Every row gives one point. To make a cloud, some directions were put in groups of two or more. Within a group, all points are equally far from the middle, so they leave a hole (a ring in 2 directions, a hollow ball in 3). The other directions are filled evenly. Then the cloud was stretched, turned, moved and blurred a little. How many holes are there, and how many directions does each take, smallest first?
In the rows, zero is written as 128.

Cloud:
[[144 136 180]
 [110 159 174]
 [149 119 112]
 [ 91 174  89]
 [ 86 146 159]
 [ 58 102  94]
 [130 131 156]
 [ 85 202 109]
 [ 72  99 124]
 [ 71 150 148]
 [120  91 129]
 [169 190 162]
 [ 80 123 209]
 [149 146  89]
 [126 202 156]
 [ 73 128 128]
 [132  94 141]
 [176 132 141]
 [ 87 129 185]]
Holes: 0

Cloud, 31 rows:
[[147  81 128 199]
 [101 156 140  84]
 [104 157 128  84]
 [102 166 103 185]
 [ 82 142 138 191]
 [121 162 136  81]
 [165  88 109 193]
 [ 73  95 165 152]
 [ 87 124  75 118]
 [132 182 105 176]
 [163  87 178 165]
 [ 98 154  85 107]
 [ 72 109 127  95]
 [ 93 101  70 127]
 [ 76 135 152 100]
 [167 139 190 144]
 [ 81  78 161 130]
 [115 174 155 180]
 [ 85  95 149 188]
 [102  71 103 100]
 [136 169 102  94]
 [191 123  94 116]
 [151 179  88 141]
 [172 121 190 141]
 [100 167 150 183]
 [168  85 152  92]
 [174 145 116  87]
 [165  86 174 107]
 [106  87 126 201]
 [ 88  94  88 106]
 [156 158 122  83]]
Holes: 2 (2, 2)

Cloud (29 x 4):
[[117  70 122 148]
 [193 107 182  90]
 [195 109 147 171]
 [196 150 180 120]
 [111 152 175  93]
 [107 139 171  83]
 [178 128  89 107]
 [192 141 131 165]
 [192 114 193 137]
 [128 136  89 104]
 [177 132  89 126]
 [185 141 113 159]
 [144 146  90 137]
 [118 158 144 160]
 [131  55 122 116]
 [195 107 114 157]
 [138 176 156 148]
 [148  54 121 131]
 [106 125 141  70]
 [148 153 126  66]
 [102 103 109 141]
 [110 143 163  77]
 [190  86 121 157]
 [126  80 178  82]
 [133 171 166  90]
 [195 105 129 166]
 [166  61 141  87]
 [160  93 197 155]
 [177  66 135  88]]
Holes: 2 (2, 2)

Cloud (46 x 6):
[[135 151 157 172 119  91]
 [ 55 113 104  71 167 148]
 [ 94 165 147 171 103 133]
 [ 70 138 115  70 147 175]
 [127 130  76  84 107  75]
 [112 180 122 124 194 119]
 [ 82 115  88 155 113  61]
 [125 156 156  84 167 145]
 [ 60 131 153 113  88  80]
 [ 52 156  77 112 115 166]
 [ 61 135  54  82 106 132]
 [143 178 106 123 148 156]
 [ 68 100 158 153 131 159]
 [131 149  97 167 105  76]
 [ 75 123 109  51  95 153]
 [ 53 104  73 128 164 100]
 [101 129 120 138 171 183]
 [ 81 174 104 153 139  69]
 [123 130 113 174 188 126]
 [ 62  88  91 119 108  71]
 [128 129 122  92 138  50]
 [103  89  72 113  95 175]
 [ 95 182 141 169 119 110]
 [ 90  80  94 132 187 128]
 [126 121  60  70 133 145]
 [ 71 157  58  94  94 118]
 [114 146 118 194 130 127]
 [167 146 156 115 127 133]
 [ 80 116 145 112 183  72]
 [159 109 105 101 124  75]
 [120 164 116 169 160 153]
 [ 48  98 142  69 115 113]
 [112 123 103 103 205 135]
 [ 48 130 119  70 103 164]
 [113 182  95 169 151 113]
 [ 60 151 143 159 164 140]
 [142 168  91 150 103 136]
 [148 141  79 113 133  71]
 [ 32  92 131  94 133 111]
 [130 128 101  70 121  69]
 [163 121  81  96 136  99]
 [102  83  67 128 100  88]
 [ 86  93 115 106 198 104]
 [ 60 144  86  77 101 170]
 [143  95 106  63 137 106]
 [113 111 123 160 195  95]]
Holes: 1 (6)

Cloud (48 x 6):
[[139 180 111 143 133 154]
 [149  97 173 156 122  92]
 [128  73 126 122 127 137]
 [180 141  78  84 108  85]
 [127 169 102 133 114  64]
 [147 115 185 188 160 163]
 [208 107 150 119 122 114]
 [130 174 108 126 145 145]
 [ 87 147 189 154 137 151]
 [ 99 148  67 103 164 167]
 [171 171 123 167 183 119]
 [174 107  84 137 182 161]
 [188 157 145 144  94 123]
 [177 166 180 218 133 121]
 [127  97 162 167 199 112]
 [102 104 156 125  65 159]
 [188 124 149 142 161 150]
 [ 71 109  84 164  97 167]
 [195 116  97 120 140 121]
 [171 128 201 198 164 131]
 [ 99 127 164 164 106 125]
 [103 165  84 150 148  85]
 [171 136 176 116 165 217]
 [158 116  65 147  97 173]
 [129 168  54 118  65 118]
 [172 139  89  70 104 110]
 [ 77 132  99 107 157 175]
 [171 153  94 116 189  81]
 [128  93 150 108 113  93]
 [175 150 102 103  74 129]
 [115 136 181 195 116  86]
 [ 84 128 163 206 122 209]
 [103 125 155 168  94 112]
 [106 143 109 140  91  65]
 [174 177 177 119 149 118]
 [184  87 121 132 153 138]
 [137 138 106  84 178  99]
 [150  99 190 167 173 107]
 [168  87 128 152  89  80]
 [147 191 110 179 134 131]
 [170  87 172 103  76 192]
 [176  92 124 145 191 156]
 [180 122 166 180  62  88]
 [122  54  93  88 100 148]
 [ 93 148 181 129 141 148]
 [113 178 154  97  75 173]
 [176 136 155 145 170 177]
 [169 122 171 163 109 166]]
Holes: 1 (2)

Cloud:
[[155 191 173 149 185 141 125 135]
 [179 127 183  86 158  89 112 157]
 [141 152 119 174  79 154 160 119]
 [118 120 177  81 160 116 132  44]
 [116  54  97  99 108 175  84 132]
 [189 150 127  73 144 176 127 100]
 [ 81  80 173  57 116  83 106 130]
 [185  86 196 166 124 132 127 136]
 [191 101 138  93 122  86 112 108]
 [103  88 172 121  90 168 141  51]
 [ 83  63 123 178 123 138 153 170]
 [109 156 151 140 141  74 101 174]
 [124  47 140 102 141  78 143 140]
 [157  70 137 104 111 187 168  88]
 [135  98 115  69 129 206 148 146]
 [ 92 120  90  87 171 161 168  93]
 [150  81 111 111 111 208 140 108]
 [128 154 162 145 160  91  69 132]
 [137 143 124 122  74 174  71 140]
 [134  62 135 119 118 178  75 182]
 [147  58 134 107 154 122  64 159]
 [161 139  56 137 145 132 125 135]
 [101 117 198  97  42 121 159 153]
 [172 163 177  73 137 141 118  68]
 [162 116 153  92  95 106  53 143]
 [ 94  70 168 109  81 140  98  83]
 [193  77 178 136 116 150 158  92]
 [144 167 132 119  87 166 178 117]
 [118 154  86 116  83 138  96 111]
 [128 122 134 127  71 146  95  57]
 [ 51 121 144 107 111 162 199 153]
 [171 166 117 121 118 192 156 102]
 [131 101 165 146 187 153 164 173]
 [124 170 183 143 125 126 167 177]
 [ 74 158 144 150 120 185 146 127]
 [ 77 164 134  88 118 168 179 109]
 [114 100 128 102 178 102 157 213]
 [ 71 106 135 192 132 165 168 111]
 [145 168 163 130 148  88 177  75]
 [159  83 177 167 120 131 122 189]
 [102 145 111  66 105 128  96  95]
 [161  91 101  51 119 116 155 133]
 [144 108 135 131  46  94 137 144]
 [156 131 103  63  85 126  74 139]
 [117  66 173 117 132 140 202 129]
 [157 107  68  80  85 119 129 145]
 [119  83 172 123 177 119 196 139]
 [ 75 146 103 140 191 132 131 105]
 [136  23 157 118  94 126 121 130]
 [128  90 113 110 135 212 161  95]
 [ 99  93 152 119 110 151  63  81]
 [ 99 161 156 164 105 151 186 104]
 [151  96 140 124  77  66 127 180]
 [110 116 112  98 174 200 164  77]
 [178  52 121 129 106 166  99  81]
 [ 80 159 108 141 156 125  94 126]
 [117 162 179  92 110  93 184 162]
 [141 110  81 119 106 148  77 200]
 [139 177 151 108 175 126  69 106]
 [124  46 102 120  94  95 157 160]
 [148 123 152 146  97  81 118  62]
 [ 83 102 182 142  78 130 174 104]
 [ 91 163 207 138 167 132 141 145]
 [103 157 109 176 104 161  97 110]
 [122 147 142 170 148 137  51  88]
 [132  77 106 120 182 153  74  74]
 [ 94  43 144  66 109 105 102 126]
 [ 83 160 137 123 133 169 189  86]
 [153 147 193 183 129 149  92 138]
 [ 96  62 151 129 132 165  67 124]
 [131  81 174  63 150 182 111 188]
 [ 83 103 127 104  73 168  92  95]
 [129  79  57 101 133 151 122 112]
 [144  39 153 123 129  90 100 167]
 [136 175 156  67 136 162 119  73]
 [178 151 118 154 119 204 116 101]
 [157 102 140  61 119  87 176 175]
 [132 150 209  73 118 161 104 108]
 [145 119 145 175  82  85 134 147]
 [ 62 108 162 116 132 141 208 147]
 [ 72  78 186 118 123 173  87 164]
 [155 165 120  94 102 192 144 142]
 [168 132 168  75 119  78 109 122]
 [161 165 160 175 137 135 186 125]
 [177  48 172 151 111 140 140 101]
 [128 141 155  84 142 113 128  36]
 [170  61 170 125  91 111  88 171]
 [148 117 133 152  76  77 136 134]
 [ 70 120 160 115 163 194 130 150]]
Holes: 3 (2, 2, 3)

Cloud (92 x 9):
[[ 79 115 130 158  96 162 149 124 158]
 [ 82 147 111 112 102 114  54 127 135]
 [160 186 138 240 190  80 137 120 107]
 [108 137 113 197 204 154 147  84 139]
 [119 185 131 168 171  89 117 129 119]
 [132 122 157 143 128 155  58 111 128]
 [114 178 110 114 123 158 163 127 121]
 [203 164 130 123 149 128  55  84  88]
 [125 152 123 125 132 113 138 157  72]
 [123 145 159 131 123 110 131  89 153]
 [ 93 143 137 126  99 151 133 168  81]
 [193 146  74 176 141 148 184  87 138]
 [ 87 146  74 132 117 203  66  90 160]
 [204 163 160 205 155 179  84 109 162]
 [101 141 118 184 213 102 130  91 185]
 [157 142 165  80 129 161  85 157  87]
 [193 141 120 179 130 188 146 102 115]
 [147 134 116  69 118 158  66  85 187]
 [176 140 118  76 120 194 153  63 125]
 [202 129 162 149 191 116 121  80 125]
 [123  84 150  84 116 125 123 140 156]
 [159 106  56 122 138 166 109  89 157]
 [115 186 149 129 174 132 164  92 108]
 [132 182 159 134  80  92 190 108  78]
 [152  83 165 114  96 185 133 129  57]
 [168 124 110 107 164 150 167 169 154]
 [119 184 174  96  46  98  56 127 171]
 [136 139 204 111  84 154 109 143 199]
 [ 62 125 120 125  69 152  89 109 171]
 [140 181 172 110  69 172 173 105 166]
 [130 120 195 144 119 156  48  85 147]
 [144 169 174  74 132 117  66  89 118]
 [162 136 114  86 110 164  58 114 127]
 [187  90  63  96  96 113  33  69 162]
 [154 103 110  94  60 128 112  24 155]
 [110 161 108 116  58 155 139  75 209]
 [106 198 160 184 166 164 151 155 120]
 [ 89  92  79 112  91 145  88  76 137]
 [107 102  85 156 160 191  70 110 147]
 [ 99 111 156 183 138 122  49 106 146]
 [167  97  99  66  82 159 112  74 177]
 [109 146  67  92  81 183 113  88 169]
 [169  96  91 132 177 139 175 119 145]
 [170 119  79 114 105 114  60 145 148]
 [106 115  99 178 115 183  96 138 132]
 [ 61 162 138  84 146 152  87 141 130]
 [138 113 103  50 108 110 118 105 186]
 [135 113 137  67 185 124 143 125 137]
 [ 96 174 138 209 193 132 150 105  83]
 [115  95  90 134 182 168 125 124 117]
 [208 185 147 107 199 136 137 157  93]
 [130 114 123  78  94 116 100  88 112]
 [131 134 198 163 120 133 102 112  88]
 [161 144  91 165 145 141 108  84 158]
 [149 174 170 148 140 174  53  73 111]
 [132 126  98 107 141 121 147 171 162]
 [143 121 113  62 193  88 115  69 150]
 [171 106  95 114 159 145 197 155 123]
 [132 151 132  99 100 137 126 100  62]
 [155 145 146  98 122 121 123  60 125]
 [115  83 169  54  78 179 108  78 187]
 [109 123 131 163 113 146 159 133  52]
 [192 176 109 157 192 104 121  72 146]
 [122 103 117 156 153 122 118 122 128]
 [124  59  91 148  94 113 117 115 177]
 [135 176 108  91 129 150  69 155 192]
 [104 152 100  89 129 130 112 135 123]
 [ 77 112 121 197 105 147  77  95 172]
 [186 174  84 124 120  86 109 128  63]
 [121  81 152 101 129  88 138 126 157]
 [181 175 151 113  94  93  74 155 110]
 [119  84 138  75  46 151 107 119 146]
 [188 165 188 114 150 171 120  73 127]
 [157  99 100 154 227  96 140  96 175]
 [156 206 146 151 129 134 159  38 107]
 [174 137 105 136  83 210 129 109 110]
 [100 158 137  59  89 126  72 130 154]
 [123  92 151 118 140 121 134  78 158]
 [125 172 119 138 118 106 107 114 102]
 [149 173 132 126  93 143  82  66 111]
 [155 242 130 146 131 117 129 118  99]
 [142 186 120 175 149 147 141  69  60]
 [170  97  61 112 132 128  65  91 108]
 [145 102 157 145 136 115 147 125 108]
 [189  85 100 152  99 167  87  84  93]
 [176  93 116 110 171 194  88 147 219]
 [131 171 109  85 131 140 106  76 208]
 [142 138 128 182  86 130  69 131 101]
 [124 124  84 130  95 203  91  76 104]
 [159 162 100 128 104 129 175 152  49]
 [114  82  74 105  65 107  91 126 166]
 [172 132 121 109  80 124 161  89 127]]
Holes: 0
